Every row gives one point. Before rounding, the points of a table are all equally far from one centre. They may lie mostly on one side of it. Where is the centre, to within rounding?
In the rows, zero is written as 100.

Points:
24, 118
53, 28
118, 123
126, 58
129, 104
Centre: 73, 84

Points:
107, 120, 142, 59, 35, 68, 159, 58, 140
61, 104, 129, 95, 55, 29, 136, 90, 127
64, 95, 57, 81, 25, 89, 185, 88, 120
80, 28, 116, 120, 60, 75, 119, 106, 127
71, 127, 68, 29, 93, 93, 175, 94, 92
90, 58, 56, 102, 56, 77, 163, 75, 121
91, 135, 82, 46, 5, 112, 174, 98, 86
68, 75, 37, 57, 58, 107, 160, 89, 81
101, 109, 61, 93, 24, 60, 169, 114, 137
121, 118, 53, 24, 60, 161, 179, 94, 143
146, 73, 86, 41, 49, 103, 137, 45, 152
170, 118, 111, 56, 10, 84, 103, 83, 118
103, 115, 83, 79, 61, 108, 192, 64, 80
120, 111, 62, 68, 34, 76, 134, 25, 98
109, 86, 123, 73, 16, 92, 169, 76, 104
117, 87, 108, 71, 102, 67, 145, 37, 124
Centre: 79, 131, 93, 94, 68, 141, 86, 94, 137

Points:
52, 123, 123, 93, 100, 29, 107, 63, 82, 77, 144, 105, 83, 96, 63, 35, 115, 82, 26, 90
86, 161, 139, 82, 97, 33, 67, 106, 109, 73, 102, 102, 105, 100, 64, 20, 146, 106, 9, 120
77, 140, 102, 66, 103, 65, 82, 127, 94, 81, 156, 133, 75, 68, 83, 54, 156, 84, 31, 92
101, 140, 142, 60, 97, 58, 113, 122, 110, 68, 138, 147, 95, 101, 82, 36, 122, 125, 9, 77
54, 151, 138, 74, 79, 60, 88, 112, 145, 59, 139, 93, 62, 97, 80, 70, 152, 91, 36, 83
88, 132, 129, 38, 83, 46, 102, 122, 92, 82, 122, 115, 94, 87, 110, 20, 111, 111, 19, 91
79, 127, 166, 59, 109, 73, 52, 103, 119, 81, 162, 81, 135, 129, 74, 46, 111, 101, 36, 103
55, 150, 145, 71, 100, 29, 78, 105, 92, 110, 113, 104, 81, 122, 62, 21, 104, 86, 69, 78
74, 119, 150, 63, 78, 40, 104, 101, 107, 101, 150, 112, 115, 55, 74, 52, 142, 122, 32, 82
69, 181, 174, 40, 128, 87, 96, 88, 106, 71, 144, 126, 103, 106, 96, 74, 155, 133, 19, 88
105, 121, 148, 89, 116, 50, 119, 102, 117, 90, 163, 110, 114, 65, 58, 61, 151, 119, 29, 125
78, 138, 127, 44, 109, 57, 86, 94, 81, 95, 152, 114, 140, 66, 81, 55, 156, 115, 5, 75
117, 106, 117, 68, 104, 44, 86, 124, 148, 79, 159, 103, 103, 88, 88, 56, 139, 114, 34, 98
79, 135, 85, 72, 77, 40, 65, 98, 103, 78, 155, 107, 131, 101, 90, 30, 121, 101, 31, 83
76, 136, 133, 89, 94, 49, 50, 105, 142, 99, 105, 85, 151, 129, 66, 32, 124, 105, 22, 99
38, 143, 156, 118, 102, 64, 51, 108, 134, 80, 96, 94, 118, 98, 90, 38, 130, 104, 24, 110
62, 107, 137, 66, 84, 55, 114, 107, 97, 80, 144, 89, 98, 88, 68, 60, 148, 61, 25, 95
78, 105, 135, 94, 124, 58, 106, 91, 122, 114, 122, 81, 136, 107, 98, 18, 118, 104, 42, 62
106, 131, 140, 37, 90, 69, 41, 110, 100, 86, 149, 111, 99, 93, 69, 54, 158, 104, 30, 83
98, 111, 113, 46, 113, 60, 77, 99, 117, 97, 131, 99, 102, 82, 91, 10, 120, 96, 18, 88
106, 156, 130, 95, 99, 56, 95, 106, 143, 94, 122, 105, 89, 83, 76, 21, 128, 64, 43, 78
56, 153, 119, 57, 70, 48, 78, 103, 125, 113, 136, 124, 98, 113, 115, 34, 142, 99, 53, 81
101, 125, 151, 57, 84, 8, 79, 109, 98, 110, 140, 96, 117, 87, 73, 52, 127, 92, 10, 93
96, 149, 138, 66, 102, 47, 96, 115, 145, 82, 150, 85, 119, 110, 87, 31, 131, 120, 46, 64
117, 154, 140, 99, 135, 49, 84, 133, 99, 101, 142, 98, 110, 72, 113, 24, 120, 109, 18, 110
94, 130, 161, 55, 120, 36, 71, 119, 102, 132, 89, 96, 106, 109, 73, 33, 147, 84, 36, 116
77, 99, 109, 80, 67, 32, 98, 109, 103, 65, 156, 106, 92, 99, 93, 68, 132, 103, 10, 85
Centre: 89, 148, 120, 85, 112, 74, 87, 90, 97, 103, 106, 100, 101, 105, 87, 101, 106, 113, 40, 100
